Every row gives one point. Each copy is the shape, with its points in the same order, stretched, turned, moved and blurred by noise. Say if it was mirrored as well.
In the rows, zero is written as 128.

Shape:
[[153 156]
 [103 117]
 [122 157]
 [ 75  80]
 [116 159]]
Copy 1 (5 x 2):
[[ 94 106]
 [155 135]
 [108 137]
 [204 144]
 [110 142]]
Copy 1 is: mirrored
Copy 2 (5 x 2):
[[153 153]
 [105 126]
 [129 159]
 [ 80  98]
 [126 166]]
Copy 2 is: only turned
Copy 3 (5 x 2):
[[ 98 145]
 [157 117]
 [123 152]
 [190  71]
 [139 158]]
Copy 3 is: mirrored
Copy 4:
[[128 142]
 [117  88]
 [107 129]
 [120  42]
 [102 139]]
Copy 4 is: only turned

Shape (6 x 3):
[[160  94 157]
 [ 92 150 129]
 [150 151 170]
 [111 130 101]
 [155  78 143]
 [ 85 128 158]]
Copy 1, 6 rows:
[[163  85 115]
 [126 179 147]
 [108 101 166]
 [131 168 103]
 [174  91  94]
 [160 153 158]]
Copy 1 is: mirrored
Copy 2, 6 rows:
[[105  69 155]
 [127 166 138]
 [157  99 174]
 [116 148 105]
 [ 84  77 143]
 [101 154 175]]
Copy 2 is: only turned
Copy 3 (6 x 3):
[[121  76 129]
 [108 158 153]
 [134 100 174]
 [127 152 123]
 [117  80 109]
 [ 80 138 156]]
Copy 3 is: only turned
Copy 4 (6 x 3):
[[170  91 145]
 [ 79 131 150]
 [133 104 198]
 [100 155 122]
 [169  97 121]
 [ 92  92 147]]
Copy 4 is: only turned

Shape:
[[ 99 151 152 116]
 [132 154 202 161]
 [145 103  59 205]
 [112 119 130 144]
 [131 135 157 154]
 [171 125 147 135]
 [166  86 130 110]
 [114 151 145  92]
 [134 172 102 119]
 [138 125 147 131]]
Copy 1 (10 x 4):
[[ 84 153 126 144]
 [119 208 156 166]
 [195  68  99 144]
 [120 125 141 147]
 [130 161 140 147]
 [145 161 137 101]
 [145 128 161  75]
 [ 80 156 119 114]
 [109 135  64 112]
 [125 151 143 121]]
Copy 1 is: only turned
Copy 2, 10 rows:
[[102 121 138 152]
 [142 114 135 220]
 [161 135  33  91]
 [119 110 105 133]
 [143 112 115 166]
 [180 113 137 144]
 [181  83 142 111]
 [112 129 167 136]
 [130 168 129 118]
 [155 108 131 145]]
Copy 2 is: only turned
Copy 3 (10 x 4):
[[134 152 173  93]
 [142 169 211 155]
 [148 177  41 161]
 [158 148 128 111]
 [143 155 160 143]
 [128 120 156 154]
 [156  84 132 134]
 [124 124 178  85]
 [ 84 143 137 110]
 [143 130 156 125]]
Copy 3 is: mirrored

Shape:
[[105 107 163 107 151 116]
 [149 158 147 144 154 152]
 [145 100 109 179 172  77]
 [107 115 104 142  97 109]
 [ 96 173 133 113 162 119]
 [ 96 153 165 105 137 118]
 [106  91 106 179  96 156]
 [129 147 105 135 178 149]
 [179 179 158 170 144  85]
 [119 132  94 117 127 154]]
Copy 1, 10 rows:
[[101 119 111 158 167 104]
 [143 117  74 135 141 158]
 [158 100 128 191 100  94]
 [ 93 122 146 140 114 121]
 [120 151 125 184 169 165]
 [ 98 155 108 155 168 128]
 [ 84  60 110 127  80 142]
 [150  98 121 161 145 167]
 [176 172  81 146 102 113]
 [111 101 145 124 142 157]]
Copy 1 is: mirrored
Copy 2:
[[104 122 140 122 188 101]
 [109 128 146 164 152 165]
 [194 163 116 150 154  82]
 [128 143 130 100 120  85]
 [ 78 174 128 108 178 152]
 [ 74 146 158 110 178 132]
 [129 118 112 147  94  65]
 [113 150  92 139 161 158]
 [154 160 200 163 146 161]
 [103 128 101 107 137 139]]
Copy 2 is: only turned
Copy 3 (10 x 6):
[[128  91 180 164 155 116]
 [134 159 155 110 134 100]
 [135 134  97 173 219  84]
 [109 104 127 126 192 165]
 [120 102 183 100 161  96]
 [142  95 195 113 148 122]
 [ 95 157 144 152 190 187]
 [ 88 142 153 127 156  87]
 [186 141 116  75 169  86]
 [ 81 129 139 122 145 135]]
Copy 3 is: mirrored
Copy 4, 10 rows:
[[107 148 154 155 162 122]
 [176 119 146 152 106 170]
 [157  89 176 157 186  98]
 [105 121 123 128 108  88]
 [156 174 152 112 120 123]
 [121 177 164 139 116 125]
 [115  85  85 177 101 101]
 [171 134 126 135 142 147]
 [185 110 228 137 112 146]
 [134 118  92 121 104 139]]
Copy 4 is: only turned

Shape:
[[158 125 139 120 100  93]
 [167  91 135  66  98 115]
 [138 159 127 130  68 139]
 [129 148 126 108 180 120]
 [161 162 109 147 152 130]
 [158  91  64 148 121 132]
 [165 101 129 130  64 156]
 [168 126 133 148  62 118]
 [ 75 120 139 141 143 149]
 [ 92  90 126 144  77 224]
 [139 113 129  91 104  92]
 [112 123  98 147  65 105]]
Copy 1, 12 rows:
[[135  98 109 110 103  96]
 [150 123 143  68  89  85]
 [107 126 106 124  72  89]
 [160 130 130 159 154 127]
 [164 131  98 156 107 131]
 [138 149  78  80 106 139]
 [118 122 120  71  48 107]
 [119 101  98  95  54 102]
 [ 87 126 134 133 169 145]
 [ 50 163 137  89  85 147]
 [132 114 121  94 126  88]
 [ 86 117  79  94 120 101]]
Copy 1 is: only turned
Copy 2 (12 x 6):
[[168 136 110 127 102 133]
 [175  86 105 110  87 164]
 [121 153 124 131  64 139]
 [132 122 123  82 134  94]
 [127 163 120  93 143 122]
 [114 125 111 129 164 156]
 [141 125 142 140  86 179]
 [154 149 123 147  90 156]
 [100 100 168 136 113  79]
 [ 61  89 197 148  73 151]
 [161 108 103 129  97 124]
 [109 138 104 180  95 117]]
Copy 2 is: only turned

Shape:
[[125 146 121 106 165 111 107 130]
 [114 154 132 154 118 122 121 129]
 [120   7 148 118 125 179 142 118]
 [136 135 148 119 158 108 143 109]
 [116 143 151 120 130 115 132 132]
 [154 149 149 110 112 104 106 128]
 [150 150 114 126 127 113 146 126]
 [130  84 150 115 149 102 124 123]
 [122 155 135  99 116 123 131 132]
 [117 114 111 117 117 101 134 112]
 [123 155 138 121 114 106 122 123]
 [115 155 145 111 116 107 137 127]
 [145 143 140 104 118 116 112  62]]
Copy 1, 13 rows:
[[141 166 138 138 123  87 116 116]
 [128 131 123 154 113 141 100 155]
 [173  83 176  71 140 205 140  40]
 [144 142 152 137 107 120 146 145]
 [142 128 141 130 109 122 111 142]
 [156 131 117 140  75 105 133 128]
 [118 129 112 136 124 117 148 150]
 [167 111 165 135 107 124 143  98]
 [118 143 122 117 108 109 118 131]
 [112 113 134 142 120 130 140 112]
 [128 137 125 153  99 115 115 143]
 [124 134 137 132  95 112 118 147]
 [119 175 127 166  74 138 150 103]]
Copy 1 is: only turned
Copy 2, 13 rows:
[[158 144 135 120 141 141 131 177]
 [138 141 143 153 129 114 105 139]
 [ 87 101 129 100 196 164 211  35]
 [150 147 135 100 142 105 128 134]
 [133 148 151 130 133 104 138 148]
 [132 125 179 109 108 119 133 162]
 [140 122 123 125 105 112 122 153]
 [149 112 150  96 169 122 163 118]
 [114 143 149 127 116 109 141 169]
 [119 105 130 119 150 106 130 148]
 [125 136 156 128 124 104 119 162]
 [121 144 153 129 123  89 131 163]
 [ 98 140 161  69 143 116 101 141]]
Copy 2 is: only turned
Copy 3:
[[176 120 136 127 138 147 104 131]
 [122 148  93 144 165 116 118 129]
 [ 44  74 145 129  84 143 178  62]
 [164 132 144 127 144 143 161 110]
 [136 145 133 141 145 115 126 117]
 [163 179 134 136 123 122 104 109]
 [155 164 120 121 125 136 149 135]
 [141 114 141 112 123 122 149  87]
 [136 155 142 149 126 119 114 139]
 [148 135 103 130 119 108 148 123]
 [148 160 124 148 139 111 115 124]
 [142 158 135 154 133 107 129 131]
 [179 154 104 167 119 145 142 105]]
Copy 3 is: mirrored
Copy 4 (13 x 8):
[[104 112 120 114 135 152  79 120]
 [112 133 137 135 100 128 133 120]
 [183  36 151  72 141 187 187 139]
 [135 106 135  97 134 112  95 108]
 [128 133 153 115 120 126 111 115]
 [148 150 133 129 122 141  94 110]
 [129 143 108 111 129 123 115 111]
 [153  83 136  88 110 138 102 127]
 [127 151 138 103 133 147 113 110]
 [123 119 111  88  96 155 124 118]
 [120 143 137 119 110 138 104 104]
 [126 150 142 102 117 129 107 105]
 [140 110 118 115 122 159 106  53]]
Copy 4 is: only turned

Shape (12 x 9):
[[111 152 133 169 130  80 138 118 127]
 [165 114  88 150 164 127 113 123 125]
 [144  90 107 145 168 110  89 164 143]
 [120 170 161 112 126 128 180  74  92]
 [155  87  82 158 146 126 142 186  98]
 [157  99  67 165 157 136 110 137 130]
 [153 168 128 171 101 114 136 131 134]
 [176 131 100 120 123  97 131 176 137]
 [ 96 200 134 106 138 137 135 131  52]
 [149 154 180 165 159 115 116 132  90]
 [134 152 127 159 146 140 158 140 158]
 [100 150 157 117 106 152 123 106  82]]
Copy 1, 12 rows:
[[119 100 109 101 112  93 161 151 134]
 [120  97 138 184 160 133 156 124 106]
 [100  71 119 173 119 171 138 117 110]
 [163 153 146  60 156  49 104 133 129]
 [109  86  92 175 197 158 123 158 114]
 [109 103 112 212 166 149 158 126 113]
 [130 127 120 107 128 138 193 156 171]
 [153  83 134 143 144 176 162 167 145]
 [161 130  73  35 171  78 114 110  86]
 [ 93  92 132  58 141 113 149 118 113]
 [127 125 102 135 138 111 141 102 185]
 [132 165 112  55 133 118 103 123 109]]
Copy 1 is: mirrored
Copy 2 (12 x 9):
[[115 110 138 126  94  97 113  92 139]
 [154  89 131 129 133 128 135 147 111]
 [115  87 140 134 173 124 135 136 113]
 [152 170 108  86  69 127  94  98 134]
 [119 112 125 120 157 121 176 173 140]
 [139  86 127 142 137 120 152 158 102]
 [127 100 143 158 100 137 114 119 157]
 [118  72 136 125 139 155 107 161 157]
 [171 189  92 118 132  94 107 126 168]
 [161 137 148 129 152 128 138  90 155]
 [104  94 103 156 108 144 132  92 131]
 [144 204 123 125 124 116 107 123 125]]
Copy 2 is: only turned
Copy 3, 12 rows:
[[ 99 143 122 135 170 131 138 110  97]
 [116 144 121  62 120 150 112 184 129]
 [130 168 151 101  74 145  77 171 146]
 [111 121 103 116 191  94 245  98 101]
 [ 84 127 175  91  57 152  94 191 120]
 [100 143 140  66 116 158  78 202 138]
 [ 79 114 109 127 164 161 137 128 113]
 [ 92 114 104 151  69 166 121 186 121]
 [151  91 171 144 166 130 230 143  58]
 [154 136 138  82 141 131 167  96  95]
 [ 98 172 127 118 159 170 168 132 153]
 [135  94 167 127 173 101 182 110 120]]
Copy 3 is: mirrored

Shape:
[[113 100  51  66  91 121 128 132 153 149 125]
 [104 113 155 131 109 193 159 101 143 124 109]
 [146 112 135 120 104 155 123 120  83  99 133]
 [ 78 116 184 122 145 153 144 125 164 176 126]
 [142 149  63 105  82 135 138 159 141  96 173]
 [ 85 142 112  97 133 136  86 128 138 101 141]
 [ 88 155 104  96 127 188 130 147 102 143 143]
 [142 136 143  72 121 114 115 139 164 134 124]
 [144 151 139 152 129 113 126 124 141 112 115]
 [107 131  99  71 153 159 121  86 153 157 175]
 [107 141 130 132 194 119 138 164  85  44 129]
 [108 160 169 169 142 102 145 107 121 105 153]
 [ 72 161 188 130 117 151 168 147  96 169 126]
 [128 130 139  79 110 149 133  98 114  60 125]
 [159 144  89 142 132 130 115 136 144 112 153]
 [ 99 113 175 161 121 129 118 178 127 187 130]
 [132 121  77 105 114 202 120  84 114 128  96]]
Copy 1 (17 x 11):
[[160  93  74 155 143 154 123 137 182 117  54]
 [110 139 171 138 145 124 207 124 149 133 124]
 [ 90 157 115 149 120 142 113 144 136 125 144]
 [128  84 179 121 172 105 193 131  94 122 100]
 [170 107  79 120  88 156 102 180 185 152 102]
 [162 102 121 126 131 170 120 151 134  64 113]
 [135 132 105 135 132 174 181 172 111 114  79]
 [149  84 145 124 138 159  93 123 137 146  88]
 [163 127 141 112 111 106 118 118 120 132 145]
 [163  56  82 136 154 194 171 132 132 115 117]
 [162 197 102  74 155 143  89 167 117  89 186]
 [139 112 129  67 109  87 139 134 109 107 180]
 [ 84 126 152  91 130  96 199 153  75 126  83]
 [ 93 143 131 109 131 181 115 125 182 111 143]
 [197 114  99 135 106 139 104 146 131 146 147]
 [129 104 165 144 138  63 145 166  57 122  87]
 [139 159 106 187 132 181 186 104 151 122 110]]
Copy 1 is: mirrored
Copy 2 (17 x 11):
[[140 151 134  74 101  98 122 118 217 153 148]
 [107 190 175 156 145 147 149 139 183 171  73]
 [120 128 181 128 103 146 151 125 147 111 117]
 [111 175 147 131 177 109 117 172 150 203  57]
 [127 141 118 128  82 163 112 122 174 147 191]
 [ 87 123 129  97 149 150 108 132 179 127 139]
 [122 126 117 109 121 170 131 106 173 178  84]
 [151 166 133 106 160 118 111 138 159 136 143]
 [113 146 125 165 132 121 126 150 155 112 123]
 [102 143 145  90 152 116  98  74 162 182 123]
 [ 67  89 108 115 136 159 200 149 115 111 164]
 [ 61 156 124 167 124 123 122 168  97 135  96]
 [118 166 115 140 126 150 131 179 114 180  20]
 [ 97 165 165 103 127 165 162 107 159 105 147]
 [119 119 127 155 117 126 115 123 160 134 171]
 [145 126 141 144 142 107 105 212 147 177  58]
 [118 136 162 118 122 140 146  63 226 129 102]]
Copy 2 is: only turned
Copy 3 (17 x 11):
[[112  66 132 104 124 185 162 162 188 145 123]
 [150 167 127 188 106 147 149  96 133 167 111]
 [152 145 125 139 127 163 147 146  90 136 145]
 [109 172 145 168 168 119 151  64 154 168  90]
 [136  76 156  80  99 146 171 157 151 124 179]
 [ 72 155 155  95 119 166 135 123 145 129 138]
 [115 163 177 102 111 149 184 131 138 166  97]
 [116 115 150 133 158 128 133 132 152  98 122]
 [124 130 117 124 124  93 114 123 112 126 136]
 [103 188 118 104 143 167 182 138 192 126 122]
 [131 150 135  48 115 141 127  58  82  99 108]
 [101 157 105 127 129  99 154  77  91 136 150]
 [104 153 167 168 140  98 192  69  94 179  81]
 [131 150 124 150 101 180 150 120 113  90 138]
 [139 127 124  75 124 117 128 155 140 126 164]
 [110 127 167 138 188  97 135  92 113 200 116]
 [147 169 118 137  83 172 137 182 146 161  98]]
Copy 3 is: mirrored
